Each point is reached from the start by the listed moves, each made once or not at all, plus a little noise. Is the number of moves made odd or even? Then give how often each move was made.

Moves:
(1): [ 0.50  0.35 -0.16 -0.14  0.14]
(2): [-0.69  0.29  0.03 -0.01  0.00]
(3): [ 0.10  0.04  0.21 -0.17  0.28]
Start: [-0.17  0.03 -0.08 -0.13  0.04]
Points:
[ 0.36  0.46 -0.23 -0.27  0.22] -> odd (1, 0, 0)
[-0.10  0.06  0.14 -0.29  0.35] -> odd (0, 0, 1)
[ 0.43  0.44  0.00 -0.45  0.47] -> even (1, 0, 1)
[-0.85  0.28 -0.02 -0.06  0.04] -> odd (0, 1, 0)

Moves:
(1): [ 0.06 -0.30 -0.14 -0.03  0.23 -0.08  0.09  0.16 -0.46  0.34  0.03 -0.02
 -0.10]
(2): [ 0.22 -0.09 -0.25  0.35 -0.13  0.15  0.08  0.22 -0.07  0.10 -0.14  0.11
  0.19]
(3): [ 0.05  0.06  0.46  0.17 -0.13  0.36 -0.06 -0.17  0.22 -0.09  0.08  0.11
 -0.19]
(4): [ 0.00 -0.28 -0.15 -0.03 -0.13  0.12 -0.07  0.21 -0.25 -0.18  0.23 -0.29
  0.05]
(5): [-0.11  0.21  0.12  0.02  0.19  0.24  0.04  0.03  0.11 -0.02  0.15  0.14
  0.16]
(6): [-0.07 -0.21  0.26 -0.44 -0.16 -0.06  0.06  0.06 -0.17 -0.24 -0.16  0.30
  0.15]
(7): [-0.44 -0.21  0.05 -0.06  0.01 -0.21  0.13 -0.02  0.00 -0.08 -0.13  0.02
  0.05]
(8): [-0.12  0.02 -0.17 -0.07 -0.16  0.07 -0.06  0.09 -0.05  0.11 -0.07  0.09
 -0.10]
(9): [ 0.07 -0.30 -0.09 -0.08  0.00 -0.12  0.11  0.25  0.13  0.02  0.07  0.12
 -0.09]
(10): [-0.15 -0.04 -0.12  0.00 -0.05 -0.18 -0.02 -0.21  0.09  0.22  0.26  0.30
  0.12]
(11): [ 0.00  0.05 -0.09 -0.06 -0.11  0.06  0.29  0.00 -0.08 -0.08  0.03  0.00
 -0.10]
(12): [-0.01  0.07 -0.03  0.14  0.10 -0.20 -0.06  0.12 -0.18 -0.10  0.18  0.28
 -0.12]
Start: [ 0.00 -0.08 -0.07 -0.06 -0.21 -0.05 -0.13 -0.05  0.15 -0.34  0.12 -0.07
 -0.06]
Points:
[-0.15 -0.84  0.30 -0.13 -0.62  0.04  0.20  0.26  0.29 -0.67 -0.15  0.57
  0.06] -> odd (0, 1, 1, 0, 0, 1, 1, 0, 1, 0, 0, 0)
[-0.50 -0.58 -0.38 -0.11  0.11 -0.15  0.26  0.43 -0.66 -0.51  0.61  0.06
 -0.14] -> even (1, 0, 0, 1, 1, 0, 1, 0, 0, 0, 1, 1)
[-0.01 -0.25 -0.47  0.47  0.21 -0.14  0.01  0.28 -0.35  0.18  0.59  0.77
  0.23] -> odd (1, 1, 0, 0, 1, 0, 0, 0, 0, 1, 0, 1)
[-0.38 -1.08 -0.11 -0.10 -0.47 -0.26  0.12  0.45 -0.34 -0.06  0.22  1.29
 -0.14] -> odd (1, 1, 1, 0, 0, 1, 1, 1, 1, 1, 0, 1)
[ 0.26 -0.93 -0.45  0.43 -0.45  0.09  0.29  0.56 -0.44 -0.12  0.86  0.50
 -0.32] -> even (1, 1, 1, 1, 0, 0, 0, 0, 1, 1, 1, 1)
[ 0.06 -1.20 -0.90 -0.41 -0.72 -0.14  0.32  0.71 -0.72 -0.10  0.34  0.54
  0.01] -> even (1, 1, 0, 1, 0, 1, 0, 1, 1, 1, 1, 0)
